Each row of a before or after table is a point. One or more steps were done to the points. Then noise was added and the rows were shuffled. The steps act on columns, c1 being the first. Write out the steps. A step turns or swaps two columns, mirrors them in a line or flattens them onto one, adds a multiple of one to another, or multiplies or shifts one. Angles are multiples of 10 degrees, from the lower column toward the higher: turns from -170 to 170, lines from 10 to 170 but not 90. Use the fewest steps. Two steps may share a column if one is a turn and the other turns, adds or multiplies; they go together, in the order done. Otherwise the lowest column goes first.

Before (12 x 2):
[[-11 -17]
 [  5  18]
 [ 31  13]
 [-25 -20]
 [-16   5]
 [ -5 -26]
 [-17  14]
 [ 17   0]
 [-28 -20]
 [  5 -21]
 [-48  42]
 [-16 -16]]
After (12 x 2):
[[  77    4]
 [ -39   -6]
 [ -42    6]
 [ -28   -7]
 [-119   17]
 [ -12   -9]
 [ -63   -9]
 [ -39    2]
 [  44   -1]
 [ -70   -8]
 [  12  -10]
 [  13    8]]
Steps: multiply c1 by 2.5; multiply c2 by 0.4

Before:
[[-28 -29  -4]
 [ 26 -15  23]
 [ 22 -15  19]
 [ 35 -15  -1]
 [ 24  16 -19]
 [-28 -48 -34]
 [-32 -45  15]
 [-33 -32 -11]
 [ 16  -6  13]
 [ 38  21 -10]
 [ -4  14  -6]]
After:
[[   0   52   -4]
 [   0  -38   -1]
 [   0  -80   -4]
 [   1   36   -2]
 [   1  -37    7]
 [   0  -15    5]
 [   0 -120  -14]
 [  -1  -38   10]
 [   0 -114    6]
 [  -1   40   -7]
 [   1  -72   -1]]
Steps: multiply c1 by 0; multiply c2 by 2.5; multiply c3 by 0.4

Before (11 x 6):
[[-30  17 -13 -31  -4 -28]
 [-25 -21  14  22  18  36]
 [ -8 -13   8   3  38 -23]
 [  5  17   1 -39   8  37]
 [  1  21  -2 -15   3 -47]
 [  4  -1 -18 -34 -13 -19]
 [ 21  21   5 -25 -26  13]
 [  1   8 -17   2  36  -8]
 [ 23   5  51 -48 -11  17]
 [-20  15   3  29  58  -9]
 [ -7  -2  -1  21  74  -7]]
After (11 x 6):
[[  37   19   -1    4    0  -10]
 [  17  -52    6   52  -25   39]
 [ -15   -6   -4  -81    5  -21]
 [ -26   52    1  -60   21   15]
 [  58   34   -3   72  -17  -12]
 [   5   51   -7  -39    0  -49]
 [  74   -5   -3   52   -9   -5]
 [  -6   12    4 -118   25   25]
 [  -7   40   -3  -79  -30  -30]
 [  36  -33   -4    8   -9  -17]
 [   8   44    6  -99    8   36]]
Steps: swap c1 and c5; multiply c2 by 2.5; flatten c3 and c6 onto the line at 80 degrees; multiply c4 by 2.5

Before, 13 rows:
[[-17  36 -38 -30  23  -7 -32  19]
 [  3  48  27  21  32  19   9   3]
 [-42 -23 -34 -14   4  27   8 -38]
 [-63 -22  43 -42  -2 -30   7 -36]
 [-21  47  -1 -54 -15  41   4 -38]
 [ -9  -7  16 -23   9  22 -44  15]
 [-43   7  12  25 -45  26  15  18]
 [-15  22 -44 -24 -32 -14  45  21]
 [ 21 -19 -22  24   6   7 -11 -48]
 [ 12  20  22  -8 -33 -24  23  21]
 [ 26 -34   9 -17  18  -9 -39 -48]
 [ -9   3  42  -2  11  36 -12  24]
 [-33  38 -17  18  29  32 -20   8]]
After (13 x 8):
[[ -21   52   -8   54   10   14    3  -95]
 [   4   28  -20  -24   51    9    8    6]
 [ -41  -23   31   17   -9   13    8  -94]
 [   9   34  -25    5  -17  -11   25   55]
 [ -64  -20  -53   34  -14  -11    9  -87]
 [ -42   28   -8  -29  -35    8   15   43]
 [ -19   17   29   39   38   -2  -30   46]
 [  -8  -10  -21   16    5    7  -45   35]
 [ -36   18   16  -14   42   15  -21   22]
 [  28  -43  -13   15    1   -4  -38 -118]
 [  23  -17   28  -20   -1    5  -12 -122]
 [  -9   -1  -39   -4   11   16  -11   60]
 [ -14   36   41   30  -16   -3   43   52]]
Steps: turn c2 and c5 by 30 degrees; turn c3 and c4 by -170 degrees; multiply c6 by 0.4; multiply c8 by 2.5

Before (14 x 9):
[[ 69  26  41  -3 -61 -16  39  25  48]
 [-43   9 -68   9 -15 -76   9  50  18]
 [-23 -34  11 -35  48  25  28  32  35]
 [ 43 -22 -27  48   6  37  73 -67  70]
 [-50 -36  35 -47 -25  21 -47 -55  64]
 [-42 -20  21 -52  27   5  -6 -66  46]
 [-46 -50  42  31 -58  40   2  42   1]
 [-34  73 -90 -32 -44 -91 -25  43 -22]
 [ -1  54 -53  39  48  20  26 -28  -3]
 [  2  -6  18 -58 -29 -35  16 -82  -3]
 [-21 -29 -78   0 -47   1   4  56  18]
 [ 24  53  -7  40   7  -2  55  15  30]
 [ 68 -12 -51   4  57 -49 -35  48   8]
 [-41 -39 -64  23  72 -52 -38  10  25]]
After:
[[-47 -19 -77   1  27 -20   3 -49 -35]
 [ 32 -13  22 -51  37 -23  -4  79 -20]
 [-17 -12  39 -44  56 -38 -46  76 -40]
 [ 49  56 -57  44  -7  18  25  25  10]
 [ 39 -37 -49   1 -78  30 -32 -43 -28]
 [ 56  -9  10 -39  12 -39  29 -15 -45]
 [-23 -26  18 -61  -1  23  16  77  30]
 [-73  10  39  -4 -58  24  35 -11 -53]
 [-47  -9  37  33  55 -62   2 -39 -16]
 [-38  -3 -88 -33  42 118 -23 -48   4]
 [  0   6 -26  51 -40 -44  74  87 -42]
 [ -7 -46 -69  14  47  66  11 -40 -29]
 [  2  42  -9  38 -28  34  54  -3 -33]
 [ 76 -66 -64  25  27  17 -38  -3 -25]]
Steps: turn c1 and c5 by -100 degrees; mirror c2 and c6 in the line at 20 degrees; turn c8 and c9 by -160 degrees

Before (13 x 12):
[[  76    4 -108    4  -32    3  -55  -62   12   -7  -18    0]
 [  85   62  -32   78  -43  -28  -38   -8   48   30  -71   27]
 [  56  -10  100   -6  -37   27  -17   20  -94  -19   46  -40]
 [  40   -4   67  -61   12    6   26  -41  -34  -25   17   35]
 [   1  -15   24  -28  -37  -30   48   32  -39  -76   48  -22]
 [   6    0   66  -15    4  -34  -13   -7  -44   -7  -29  -67]
 [  20  -69   73  -19    0  -38  -28   28  -61  -12    4   30]
 [   8   21   13  -67  -18   18  -10   31  -90  -25   -8   16]
 [   7   -2  -45   50  -47   24  -17  -79   -9  -29  -64   52]
 [ 109   -2  -41   76    3   20  -10    9   34  -13 -110  -17]
 [  42  -24  -79    7  -69    6   38  -57   -1   49  -58   33]
 [  77   18  -48   39   -5  -35    5  -59  -75    0  -39   34]
 [  -1   -7   50   15   48   18    0   19  -61   19   42   -1]]
After:
[[ 33 -19  66  -5 -40 -26  66 -54  -2  33 -51  32]
 [  5   0  28 -52 -52 -43   4 -78  -8  36 -52  52]
 [ 22 -67 -61  -5 -12  37 -23  28  65 -42 -12  30]
 [  0 -14 -38   9  -9  44  58  36  48  11  30 -24]
 [ -5  -4 -36 -36  36  -5 -21  19  50 -40  46   4]
 [ 47   5  81  -1 -58  -9 -26 -65 -11  69 -19   0]
 [ 42 -11 -79 -19 -45  -7   1  19  87 -60  52 -37]
 [ 75   0  29 -60   0 -60 -13  11 -59  29 -96 -24]
 [ 31  -5 -60  45  21   0  20 -38  53 -33  19  36]
 [ 51  16  37 -60  -5  21   3 -59  55  30 -48  35]
 [  9  20 -16  36 -15 -21   2  32 106   1  -1  16]
 [ 56  67  31 -53 -57   5 -12  -6 -73  13 -72  29]
 [  3   1 -52  -1  -1  21 -15  -8  49 -38 -41 -76]]
Steps: multiply c1 by 0.7; multiply c10 by 0.4; turn c3 and c10 by -140 degrees; turn c4 and c9 by -160 degrees; turn c5 and c7 by -30 degrees; mirror c6 and c11 in the line at 80 degrees
